Rows are points. To make a cloud, some directions were put in groups of two or more. Within a group, all points are equally far from the middle, so they leave a hole (a ring in 2 directions, a hollow ball in 3). The other directions are filled evenly. Then the cloud was stretched, turned, moved and blurred a little. How many holes are there, and how many directions does each take, smallest first?
(in the rows, 100 means zero)

Cloud:
64	92	109
72	91	117
36	30	45
72	104	117
60	55	44
82	129	124
101	127	64
54	67	56
66	99	66
138	152	144
139	149	141
76	111	120
156	151	125
128	114	128
38	36	87
66	51	110
148	160	87
71	95	117
51	22	98
72	28	106
120	69	100
Holes: 1 (2)

Cloud:
82	100	56	105
115	130	190	73
99	96	137	60
93	148	152	126
53	91	73	54
93	168	126	92
99	170	96	101
150	146	151	69
10	87	81	91
104	77	130	137
93	148	73	117
78	93	78	57
114	160	74	29
117	156	148	119
94	174	103	52
107	160	159	102
146	157	127	61
48	161	133	46
125	97	154	69
76	91	93	58
133	136	121	144
69	80	102	78
141	102	163	75
111	71	135	101
85	125	26	104
71	136	155	132
135	137	117	143
133	124	169	68
78	129	19	101
75	145	64	112
120	172	115	70
Holes: 1 (2)

Cloud, 49 rows:
18	47	101	131	137	65
82	53	64	83	170	62
9	83	91	101	122	131
97	85	141	60	155	123
80	87	79	141	90	147
126	104	153	57	78	111
76	118	82	152	52	109
51	103	105	37	53	141
71	56	62	53	137	102
12	71	73	147	141	76
156	84	87	103	108	60
87	54	159	127	136	68
134	50	90	147	131	87
10	49	99	114	141	71
115	155	68	131	125	140
87	30	100	88	69	86
124	37	91	93	99	116
74	117	53	130	161	116
112	34	90	118	100	110
28	80	135	82	162	94
81	159	82	143	177	77
55	54	102	87	83	56
72	34	106	136	92	102
61	91	86	40	53	140
102	154	53	128	115	141
64	54	79	78	110	141
60	98	52	123	151	120
58	56	134	32	70	139
49	87	90	119	91	155
59	100	137	18	88	127
130	67	95	105	128	130
42	61	138	85	167	60
69	75	83	106	66	66
111	87	119	163	178	51
15	134	65	86	91	102
87	31	66	120	149	48
161	122	117	97	95	90
120	110	127	26	118	118
144	123	110	175	135	95
73	127	142	106	133	142
114	81	89	98	144	133
42	77	66	104	126	134
59	48	108	39	70	140
65	113	114	162	70	123
81	58	60	149	172	53
71	87	57	122	178	90
71	111	50	147	178	84
21	83	99	165	130	70
63	108	128	172	96	95
Holes: 3 (2, 2, 2)

Cloud, 48 rows:
53	142	122	105	54	98
113	89	68	96	161	67
59	134	165	132	88	92
93	103	154	105	129	84
96	109	120	56	154	101
75	79	123	91	190	115
105	119	94	92	96	79
57	156	174	125	58	60
76	87	84	94	124	114
90	90	58	60	192	122
79	135	137	45	182	75
102	84	99	90	68	81
23	116	133	63	125	110
110	110	92	89	153	68
77	121	179	76	109	108
101	125	157	136	130	117
86	112	156	101	164	78
68	116	98	94	133	58
69	116	103	95	111	68
89	38	118	98	121	85
88	69	114	146	84	91
129	98	119	49	151	92
81	104	108	102	153	91
81	57	126	106	70	141
65	129	92	56	132	104
102	48	87	94	78	98
70	127	195	75	98	96
95	171	112	97	92	55
119	135	137	101	121	131
102	115	158	103	92	122
85	85	141	110	110	113
140	117	87	121	104	94
122	88	120	81	99	104
144	108	90	106	110	118
99	108	103	77	108	149
80	144	124	110	156	111
80	110	124	101	156	44
71	75	98	75	187	123
53	130	118	122	141	109
84	132	94	105	91	100
72	128	155	71	185	77
89	104	74	129	109	133
71	130	95	103	176	49
56	88	124	82	113	113
45	107	146	114	86	85
145	108	104	101	57	90
70	36	108	84	144	114
120	80	141	112	77	82
Holes: 0

Cloud, 82 rows:
106	94	60	78	76	75	99	124
133	113	131	114	88	166	64	110
61	114	86	94	101	85	34	57
156	137	98	68	92	97	109	77
60	120	79	180	84	124	108	77
111	112	115	49	162	68	80	92
102	82	129	143	131	107	147	86
98	128	97	82	53	27	73	88
78	78	79	95	130	42	95	62
154	93	62	77	133	82	86	128
123	130	60	46	114	86	87	133
69	101	117	128	69	60	132	132
129	108	83	70	149	182	31	96
92	116	102	38	98	101	97	57
116	89	68	143	70	77	34	96
96	103	56	150	84	60	85	61
97	117	87	89	100	31	100	44
101	136	118	86	70	66	74	82
80	70	136	108	111	74	178	137
86	85	122	123	77	124	153	97
128	115	130	101	84	58	92	144
52	112	110	141	84	95	105	121
160	123	126	71	167	99	91	95
63	111	43	132	137	105	56	37
56	130	99	96	70	67	110	120
152	80	102	69	135	38	45	109
127	76	96	138	166	137	97	139
119	105	122	50	149	68	78	79
102	126	121	83	113	119	88	172
142	77	108	104	110	92	56	59
64	105	103	99	90	99	119	69
95	80	80	107	76	67	41	116
115	120	117	71	106	81	61	128
129	146	109	56	108	52	133	94
90	137	93	92	145	61	130	100
101	102	129	113	115	113	107	168
110	123	144	97	104	76	162	154
96	97	111	100	110	41	113	152
151	94	110	137	137	161	79	114
134	154	99	43	55	77	54	113
95	107	113	80	93	87	42	75
76	137	109	82	119	71	152	107
98	134	104	119	104	106	115	69
72	165	88	125	113	92	91	52
101	111	116	133	142	82	90	73
146	83	77	101	75	73	125	101
146	93	130	55	125	35	69	122
63	150	103	117	123	134	55	37
65	133	68	92	90	49	66	27
109	115	129	49	88	81	44	122
144	92	122	51	99	31	132	153
83	93	52	94	149	136	103	61
74	73	92	165	113	178	98	71
132	125	90	154	149	145	119	94
116	130	88	120	127	169	100	57
65	110	78	195	124	135	69	42
102	148	93	91	160	76	102	113
141	138	74	65	83	99	9	65
133	115	127	106	96	35	125	96
106	99	123	103	91	138	92	84
108	105	89	83	94	46	103	112
107	133	88	103	90	156	72	154
159	110	160	106	95	132	123	154
126	90	80	90	113	87	49	94
112	133	146	110	98	113	75	164
88	126	78	89	113	100	40	39
115	56	123	71	97	90	87	107
69	110	63	125	97	67	71	27
119	123	76	163	126	114	126	97
96	75	109	146	181	144	122	119
28	130	94	122	80	100	148	85
92	90	50	140	121	68	107	79
58	113	108	154	115	149	63	102
64	95	72	119	107	141	137	93
79	76	43	93	56	129	124	95
75	79	64	156	107	59	48	26
72	132	51	115	147	115	36	46
100	75	105	54	68	48	156	104
110	77	109	76	101	136	67	100
106	80	83	180	147	186	64	29
101	141	64	114	102	124	40	114
107	95	74	73	116	123	56	89
Holes: 0
